Rows are points. The window is the flat piece filled in between its corners: a triangle in 3 columns, a solid with four corners in 4, and so on. A path goes straight from each point to the next, and from the last back to the first. List the points from which the path goes on through the window.

Window (4 x 4):
[[ -3.2  -4.2 -15.0   0.3]
 [  4.7  -9.6   9.7   4.3]
 [-13.3 -14.3  25.6   2.4]
 [  0.1  39.2   7.9 -13.9]]
Path:
(1): [ 11.4  -9.7  19.8 -16.6]
(2): [ 1.1 -6.9  5.2 -9.0]
(3): [ 0.2 -4.8 -4.5 11.0]
(4): [ 1.1 -4.4 10.5 17.9]
(5): [  3.2 -11.4   6.3 -13.1]
(6): [  3.9  -2.5  21.3 -16.5]
(7): [-5.1  7.7 13.2  6.5]
(8): [-14.6  27.5  -2.2  13.7]
(9): [ 15.8   4.9  -4.8 -17.2]
(10): [  4.2   1.3  18.9 -25.8]
(11): [-9.7 22.2 -5.9 13.4]
(12): [-0.2 25.0 20.1  3.7]
(13): [  0.6  27.1  20.5 -17.5]
(14): [ -6.0  -3.3 -18.7 -19.5]
(15): [-3.1 13.5  2.8 18.2]
(16): [-8.6 -5.0 10.8 21.3]
Through the window after points: 2, 4, 10

Window (4 x 4):
[[ 22.0   2.3   1.2  11.2]
 [  3.2  -7.4  21.1 -12.0]
 [ 10.3 -15.6   7.9 -24.1]
 [-16.5  20.7 -38.5  -3.9]]
Path:
(1): [ 21.0  -5.8  17.3 -17.3]
(2): [ 10.4  14.8   1.4 -16.1]
(3): [  0.4 -10.7  -9.1  -6.9]
(4): [  1.0 -13.6  -1.0   0.5]
(5): [  2.2   8.0   1.5 -10.6]
(6): [ -3.6  12.2 -16.2 -15.4]
(7): [ -5.8 -18.1 -19.2   3.6]
(8): [  0.9 -19.8  11.5  -1.8]
Through the window after points: 2, 4, 6

Window (6 x 6):
[[ 11.6 -20.3  -4.3 -15.9 -17.0   1.2]
 [ 17.4  -7.6  15.8   9.7   6.9   1.7]
 [ 11.9  -5.9 -24.2 -20.6  -4.0  -1.9]
 [-22.2 -14.3 -19.4  13.0  14.0 -23.4]
 [-13.6   2.6   5.6  14.4 -38.5   3.4]
 [-12.2   5.9  24.7 -13.6 -10.3   2.7]]
Path:
(1): [ 10.2   2.6   8.8 -13.5 -16.3  -8.3]
(2): [  1.2  -8.1  -6.7   1.0 -14.6 -20.5]
(3): [  0.2 -17.2  -3.3  -5.3  -3.7   4.9]
(4): [-14.6  -6.5   5.8   7.0 -20.6  16.1]
(5): [  4.6   4.8   0.6   3.4 -41.5 -22.5]
(6): [ -1.0  -1.4  -0.9  -5.1 -12.6 -25.7]
(7): [-13.1  -5.4   1.3  -8.0 -17.0   5.5]
(8): [-22.0 -11.8   7.0  -0.7 -11.8  19.5]
(9): [ -6.6   2.8  13.2   1.2 -12.7 -12.1]
(10): [  7.3  -0.2  21.3  -6.7 -17.7  -4.1]
(11): [10.0 -7.9  2.0  1.4  1.2 30.1]
(12): [-10.2 -15.0   9.3  -4.1 -14.0  23.3]
Through the window after points: 2, 4

Window (8 x 8):
[[ 15.6 -16.9  10.3 -15.9   4.5 -19.0  21.8  15.6]
 [ -7.7  -0.9  -5.1  -5.5 -10.2  32.6  14.6  25.4]
 [  1.1   0.5   5.9  -0.4  -3.0   2.9  38.4  16.9]
 [ 19.8  -9.4 -21.4  16.2 -25.3 -15.0  -7.3   3.0]
 [  8.0   0.9  12.6  19.1  -2.5  18.3   2.5   6.6]
 [  0.3  26.7 -18.9  -2.6  16.3  -0.2  -6.9  -2.9]
 [-17.0  -0.6  -5.9  42.7 -23.8  14.2 -15.5  18.1]
 [  8.2  11.0  20.4 -10.3 -12.9   4.1   1.3   3.3]]
Path:
(1): [-8.3  0.6 -1.4 -4.4  2.8  0.6  8.2 -9.0]
(2): [21.5 19.6 -2.4 -1.0  2.5 -0.2 -3.1 24.3]
(3): [ 13.8   1.4   1.5  -7.7   3.1 -11.6  19.2  27.4]
(4): [  7.7 -12.4   6.0  -8.6   2.3  -9.0  11.7   1.6]
(5): [ 0.2  1.5  2.0 -9.5  3.3  2.1 18.1 -1.8]
(6): [20.7 22.1  1.4 -7.7 -2.1  6.5 11.7 26.8]
(7): [16.2 11.3 -8.2  1.2  6.1 -5.1 -2.5 24.4]
(8): [ -6.4 -14.4   3.5  -8.5  -5.1  -6.6  20.3 -15.8]
Through the window after points: 1, 3, 7

Window (8 x 8):
[[ -3.1  -0.1 -17.0 -10.0  -1.1  -3.3   0.4  14.3]
 [ 22.8  -2.0 -36.8 -11.0  11.1  15.1  21.6 -31.7]
 [-22.5 -21.5  29.3 -17.4  18.2 -11.2 -18.7   0.2]
 [-27.4 -18.8  -4.6  -9.6  -8.5 -10.1  15.8   1.8]
 [-20.8  -3.7  -1.9   8.1  26.5  -4.0  12.5  20.7]
 [ 13.5  13.0 -17.6 -23.3  -4.9  25.3  24.6 -28.1]
 [ -4.3 -12.6   2.6  -1.7  13.9  30.1 -20.6 -16.7]
 [  1.4  -0.5   2.8  11.6   4.5  -0.9   0.0  -6.6]]
Path:
(1): [-15.2   9.4 -17.8 -18.2   7.8   1.0  -2.4 -13.6]
(2): [-10.7   7.0  -8.3 -14.0   4.9   7.0   3.5 -24.4]
(3): [ 14.5 -23.3  -4.8  -8.2  -3.4  12.6  -3.9  -0.5]
(4): [ -3.5 -15.6   0.2   2.9  14.0   4.2   6.1   7.6]
(5): [-37.3  -5.8  -5.2  -1.7  16.5 -11.4  -8.7   6.6]
(6): [ -9.6  -2.5 -12.0  -6.0   1.1  -4.7   1.7 -15.9]
(7): [ 14.7 -15.2   0.0  -8.9  -9.0  20.2  16.8  -2.5]
(8): [ 10.7 -11.9 -11.7 -11.3   1.1  14.7  13.6  -1.4]
(9): [-12.4   6.3 -19.6  -4.9  -2.1   7.7   8.2 -12.3]
(10): [-40.6   7.0  -5.7 -23.4   7.3  -8.9 -10.9  -4.4]
(11): [ -3.7 -15.0  -4.0  -4.4   0.2   3.6  10.2  -0.1]
(12): [ -1.1 -22.7   9.2  -1.1  10.7   8.4   0.5   4.8]
(13): [-15.1  -3.5  -7.3  -0.6  16.4  -8.6  -8.6  -2.6]
(14): [-10.0   2.7 -12.6  -4.6   0.8   5.6   8.7 -16.0]
(15): [ 25.6 -12.2   3.5 -31.2   0.1  26.7  20.1  -8.4]
(16): [ 7.7 -2.5 -8.4 -7.7  2.8 16.4 14.5 -5.8]
Through the window after points: 10, 14, 16

Window (9 x 9):
[[-10.9 -11.6  -3.6   4.7 -13.8 -32.8  -5.1 -25.6  -6.3]
 [-12.2  19.7  -1.0 -14.9   7.6  -7.3 -11.4   8.3 -12.7]
 [ -5.4   7.9  -4.1  -7.3  15.8 -32.3  -3.5 -37.4  -3.4]
 [  0.1 -34.2 -12.6  -9.8 -16.0   9.5   4.8  -1.3  -0.6]
 [ 16.9  10.2  17.5  23.0   6.3  18.1  20.8   3.3   1.7]
 [ -8.9   0.1  23.0 -13.3  23.6   0.6 -32.4  -9.2  -3.8]
 [ -2.6  -2.1  -2.7   4.0 -13.9   8.7   6.4 -12.5  15.6]
 [-11.2  16.4  11.0 -18.2  11.3 -18.9   6.3  11.6   9.5]
 [ 22.2  15.3  24.6  -7.7  26.1   4.0 -35.6   2.1   6.1]]
Path:
(1): [ 16.2  14.7   7.1 -28.1  -9.8 -21.3  15.3 -21.6  -7.0]
(2): [ -2.7  -2.3   9.3 -19.6 -12.0 -27.5  -2.9 -26.0 -16.7]
(3): [-14.7   5.5 -10.5  14.1   8.6  -7.3 -12.1   6.5   5.3]
(4): [-10.4 -11.9 -11.3   6.1  10.0  -5.0  -4.0   2.0  38.7]
(5): [  4.5  10.5   3.6  -8.3  -9.1  -8.0   8.5 -12.2 -19.2]
(6): [ -6.2  12.2  21.4 -30.9   6.0  -3.2 -19.1 -16.6  -7.0]
(7): [ -6.2  -7.5   1.4  14.4  20.7  -7.8 -16.6  -3.4   2.7]
(8): [-3.7  0.5 -1.6  4.7  6.1 -8.9  1.5 -1.8  4.0]
(9): [  7.4  10.7  17.6  -9.7  -5.4 -16.1  -1.3 -16.5  -1.9]
(10): [  4.7  -5.0  12.8  -3.5  -5.4  -2.3  -2.4 -12.2  -2.2]
(11): [-3.5 -3.6  0.4  0.8 13.3 -6.9 -3.3 -3.5  9.2]
(12): [-19.9 -10.5  -9.1  12.7  12.5 -12.1 -11.8 -10.0   5.9]
Through the window after points: 2, 6

Window (11 x 11):
[[ 22.5 -25.9  25.9  -2.5  11.6  -0.4   0.1 -26.0  11.6   8.4   5.4]
 [-17.8  -5.8  13.1  14.7  -3.9   6.6  -0.9 -22.6  -2.1   0.5  -3.3]
 [  9.0 -18.6   9.8  -1.4  12.0  30.2 -20.9 -17.1 -26.2  18.6 -12.6]
 [ 21.2  -1.8  11.4   9.8  -5.2  -7.7 -15.0 -16.3   7.7  12.9  -7.5]
 [  4.4  -4.1  -2.7  -4.7  -1.5  -7.0  25.0  11.9  -4.7  -7.2 -15.5]
 [  5.6  12.6  -6.5   7.5  21.5  -5.3   9.2  15.6  -2.5 -26.0   1.9]
 [ -1.3  14.3   3.1  -1.2  24.6 -18.8  11.6   3.5  20.3  17.5   7.2]
 [ 22.6 -16.7  32.9  16.6  -4.9  36.9  -7.1 -15.9 -12.8  25.1   1.2]
 [  2.5  -2.0   2.4 -10.1  16.5 -10.0   4.3  38.2  30.3 -16.1  -8.5]
 [  3.1   9.6 -17.4 -13.6   2.3   4.7  12.0   9.3  18.0 -14.0   5.3]
 [  7.5  -0.9  41.9 -14.6 -17.0  -1.2  -5.7 -23.4 -10.9   3.2   4.6]]
Path:
(1): [  8.8 -39.3  11.4  -1.2   1.8  -7.1  -4.1 -14.6 -14.4  13.7  24.6]
(2): [  5.3 -10.6   8.3   7.6   7.1  -1.5  -7.5   1.7   4.9   5.0   4.8]
(3): [ 10.1   6.9  23.1 -11.0   3.3  17.4   3.2 -11.2  12.3  -5.8 -16.4]
(4): [  7.3  -0.6   2.7  -7.9  11.1   2.9   4.5  -2.7  10.0  -6.3 -11.6]
(5): [ -5.8 -15.5  12.2   3.5   6.8 -11.7 -10.4  12.9  -7.5  12.4  15.3]
(6): [ 11.0 -12.6   8.9  -7.6   6.4  -5.8   1.9   2.0   5.3   3.9   4.7]
(7): [ 16.0  12.9  23.0   2.2  10.9  10.4   7.3   5.9  15.7 -13.1 -29.3]
(8): [  3.9   1.8  10.1  -4.4  12.0   1.9   7.9  -0.8  13.1 -14.3 -10.9]
(9): [-10.1 -12.1  -2.6  -2.2  -8.1 -22.8  -3.7   8.1  -5.5  11.7  11.1]
(10): [ 19.5 -34.7  13.7   7.1   6.3 -15.0   4.1   5.3 -10.2  16.0  16.2]
(11): [  3.1  20.4  17.4  -4.5  10.8  22.5   0.6 -17.2  23.9   0.9 -15.5]
(12): [ 16.2  -0.6  27.2   3.1   1.1  16.5  -2.0 -13.6   1.7   7.2  -6.8]
Through the window after points: 10, 12

Window (11 x 11):
[[ -1.6   7.6   7.3   7.8   1.4  10.6 -13.0   8.8  -6.2 -15.9 -25.3]
 [  3.0 -13.9  14.4   7.1   6.8  12.3  24.3  -3.0  -3.2  -8.3  10.0]
 [ 19.4 -10.0 -17.2 -21.0 -31.3  -9.5   5.5 -16.7  14.7  18.9 -13.8]
 [-11.0  28.9 -18.2  23.4 -22.0  -9.7  -2.3   2.1  12.2  12.9  -7.2]
 [-19.5 -22.4 -22.5  22.0   5.2 -16.2  -0.3 -19.4  12.8 -14.4  15.6]
 [ 17.0  11.8  -0.5  -7.0  14.0 -10.7   0.6 -18.1  14.0  -5.7 -13.2]
 [  9.1   7.1   1.6  29.2 -10.1   6.6 -16.6 -11.0   3.3 -11.2   0.9]
 [ -1.4  20.9  20.6  -4.9   2.3  29.8  15.9  -6.9  24.3  -9.9   6.0]
 [  7.1  -5.3  -8.0   7.5  17.8  -1.6   1.8 -22.1  12.3  11.8 -21.9]
 [  1.3   8.1   4.3   1.3 -24.2   5.7  12.1  13.4  35.5  21.0  21.1]
 [ -3.8  23.7 -27.5   5.9 -15.0  22.3  -7.1  32.6  -6.1  -8.0  -5.0]]
Path:
(1): [ -2.3   0.4  -3.2  -0.5  10.5   4.7  -6.9 -14.6   1.0  13.1  -7.1]
(2): [  8.3  -1.7  -8.6  10.9   3.2  -1.7   8.5 -11.4  18.8   3.6 -14.6]
(3): [ 12.7  -2.6  -4.2   4.4 -10.8   3.7  18.2  -4.4  23.6   1.0  -1.4]
(4): [  2.3  -3.8  -3.7  -8.4  -7.8  -2.8  -3.1 -12.7  -6.9   8.6  -7.5]
(5): [-20.8  -5.3   1.2   2.2 -13.1  18.3 -17.0 -11.1 -10.2  -0.2  27.9]
(6): [ 20.2  17.6  -2.8  25.3  -7.4  -0.4  14.4   6.2  28.0  -5.0 -24.0]
(7): [ -1.3 -12.5 -12.4  19.6 -21.5  11.2  10.4   1.4  37.5 -17.7  -8.6]
(8): [ -2.4  11.8   7.4   7.8   3.5  -6.5   1.1 -13.5   1.7   9.1   2.0]
(9): [ -4.6   4.8  -0.3   6.2  -2.0   2.5  -2.6 -14.2  -1.2  -1.1  -2.5]
(10): [ 22.7   2.4  -4.6  14.2  -1.1  14.0   5.2   1.1  29.9 -23.7 -13.7]
(11): [ 13.1  -6.2 -16.2  11.2   4.8  -6.7   5.7   6.6  22.8 -23.5 -22.3]
(12): [  1.8   4.1  -2.9  -0.8 -17.3   3.0  -5.3 -23.8  -5.3  14.3   4.1]
(13): [ -2.8  10.8  23.2  -6.8   2.2  14.4   3.9 -11.6   6.8  -2.2   8.0]
(14): [  8.5  10.8 -12.7  12.3  -0.6  19.8  24.0   4.2  30.5 -13.3  -7.5]
(15): [  8.1 -12.6 -20.5  15.1  -6.8  16.5  11.8   3.6  20.0 -31.2 -18.4]
(16): [-17.3   9.2  12.6   5.7   7.4  -9.3 -10.5 -14.1  -2.7  10.0  14.0]
Through the window after points: 1, 3, 13, 15

Window (12 x 12):
[[ -1.1   8.5   8.0  -0.2   7.7  11.1  10.1  -5.1 -12.2  22.9  21.9  -6.8]
 [ 10.3  -5.1   2.6 -41.8 -14.0  -3.5  11.4   2.0 -14.9 -28.4  -5.0 -17.9]
 [  4.3  -1.3   9.6  -5.7   2.5   9.6  -5.4  18.2   0.5   8.6 -17.5   0.5]
 [ 10.8   8.6   3.0   1.8   2.2  14.0   8.1  16.4   5.1 -25.9  11.3   8.3]
 [ -8.8  -3.0  -9.8  -7.2   1.0 -14.0 -15.3  12.1 -10.7   6.7  -4.2 -22.7]
 [  2.5  -2.7   4.6   1.7  31.3 -10.7  14.8  -3.4 -16.5  -4.0  -0.9   3.4]
 [  9.2  -2.5 -10.4  -3.6   5.7 -24.9   2.7  37.2 -20.3  20.9  -9.8 -10.3]
 [ -8.2  16.9  34.0 -19.8  -9.1   2.8   2.2  11.4 -10.1 -12.1   7.0 -31.2]
 [-20.8   1.6  -3.7  15.0 -18.0   8.1  -2.1 -10.0 -29.3  -3.4 -19.4   8.8]
 [  4.1   5.0  24.8   8.2 -59.0 -19.9 -10.1   2.9  25.9  -1.8  17.0 -25.0]
 [-11.2  15.0  -1.9   2.1   3.6  -1.8  22.2   6.4   8.6 -11.0 -10.1  -4.2]
 [-14.5 -16.4  16.1   9.2 -13.8 -10.4  20.0   2.4  17.5   2.7  42.4   4.0]]
Path:
(1): [ -5.3  12.8  11.5 -18.0 -12.3  -5.5  -1.7  12.0  -3.3  -3.9   5.4  -9.4]
(2): [  0.2   8.0   9.9 -18.0  -7.3  -3.6   5.3   5.2  -5.7 -11.8   7.8  -0.3]
(3): [  2.8  -3.1  10.2  -5.0 -12.1   3.6   9.6  11.1  -1.4 -15.5  -1.0 -28.9]
(4): [  2.2 -10.2  -2.1  11.0   2.8   4.2  13.2   9.7  -3.2   4.3  -9.1 -18.5]
(5): [-12.5  17.3  14.5  -1.3  -3.6 -17.7 -14.6  15.1  -2.7  15.0  16.5   9.3]
(6): [ -8.0  18.0   8.3 -31.5 -14.4 -18.1  -7.8  10.7  -9.1  -0.4  -1.2   5.8]
(7): [  1.1  -5.9  12.1   6.6  -5.6   5.5   6.2   6.3  -1.1   4.7  -1.6 -23.4]
(8): [ -0.4  -7.9  11.5  17.3  -4.0  13.6  11.2   8.2 -12.2   5.3  -1.8 -33.2]
Through the window after points: 2

Window (12 x 12):
[[ 13.7   2.0  -2.1 -32.4 -14.2   9.3  21.8 -13.7 -16.6  -5.8   6.3  18.9]
 [ -3.7  -3.0  -2.2  41.9  17.6 -12.1   0.6  22.2 -18.4   0.4  21.9 -11.7]
 [  2.4 -11.1  15.9  35.8  -7.6  -8.7  -4.4  38.4 -28.7   2.2   1.9  -4.9]
 [ 22.2  -3.3 -16.6  -8.8  -6.8  23.8  10.1  -9.9  -2.2 -13.5 -17.6   1.1]
 [ -3.3  18.2   7.4 -11.9  21.3  11.5 -21.8  20.0  18.5   2.3  -3.8  -4.5]
 [  6.2   0.9 -14.0  -0.4   3.6  17.0  -0.5  16.1  21.2   2.3  -3.1  26.8]
 [-18.5   5.4   8.0  10.3   8.4   4.1 -16.2  -1.5  25.3  -6.8 -13.5  11.6]
 [ 25.4   4.1  11.3  -5.5  -9.0  16.5  15.8  -9.7  12.6   7.7   3.0   5.1]
 [ 26.7   6.2  -8.8 -18.5  -9.7  -8.3  30.4  -1.7   7.4 -10.4 -15.9  10.0]
 [-23.5  22.6  -2.6   9.9  -1.6  23.8  -0.5  22.3  31.5 -10.9  -5.0  -1.2]
 [ 22.1 -17.3  -7.3 -29.9 -18.3   7.5  13.7  -6.0  17.4 -17.6   5.3   3.7]
 [-21.1 -15.0   4.0  26.7  13.1  -3.3   4.1  29.3 -10.5  23.0  -1.5 -15.5]]
Path:
(1): [  9.2   1.7  -7.7 -18.6  -9.9   5.3   5.3  -5.6   8.2   6.6  -2.0   2.1]
(2): [ 25.7   4.3  21.1  15.0   3.0  18.3  29.5   9.2  -3.2 -15.9   3.3  24.4]
(3): [  4.5  -5.3   8.5 -10.7   4.5  15.3   8.4  -5.1   7.1 -14.4   2.5   5.7]
(4): [  9.5   1.3 -15.6 -14.5 -22.2  -1.2   6.0   6.0  10.9  -0.8  -3.4   8.8]
(5): [ 14.4   8.1  -0.1  -2.1 -23.5  -0.3 -11.9 -17.0  17.7  19.6 -14.3  12.8]
(6): [ -1.5  -1.0  -5.3 -11.2  14.6  15.1  17.2  14.6  10.4 -20.2   3.4   0.5]
(7): [13.8 -8.2  7.8  0.2  9.0  7.9 14.2  5.0  3.7 -5.9  2.8  8.4]
(8): [ -1.1  -4.0 -20.1   3.0 -31.8   4.7   3.4   3.5   5.1   3.1  -3.0  -4.7]
(9): [  4.2   1.5  -3.1 -10.7 -25.8   9.4  -2.9   0.1  23.5  10.2   0.5   7.2]
(10): [ 15.8   5.4   2.9   7.0  28.4   8.9  14.9  13.4 -16.2 -25.4  -8.1   9.6]
(11): [ -3.2 -14.1  26.1  -2.0   8.5   5.4  18.1   5.6   5.8  -5.2  11.1  -2.9]
(12): [ -1.0  17.3 -22.8  20.0  -5.2  -3.1 -21.6  27.8  -7.1  16.5 -11.4   6.4]
(13): [ 3.6  3.3 -5.5  2.8 -5.9  5.9 -5.0  4.0 -0.3  6.2 -5.7  0.2]
(14): [-0.7 -4.0  6.7 -2.4  5.2 15.1  9.0 15.2  6.0 -7.0  5.5  6.8]
(15): [ 18.2   0.5  11.0   3.1   4.2  34.4  25.2  25.1   6.1 -15.8 -14.3   6.6]
(16): [ -8.5   0.5  -8.4  -6.4  -5.1 -16.0 -19.8  -2.0   1.8  14.4   3.4   1.9]
Through the window after points: 1, 3
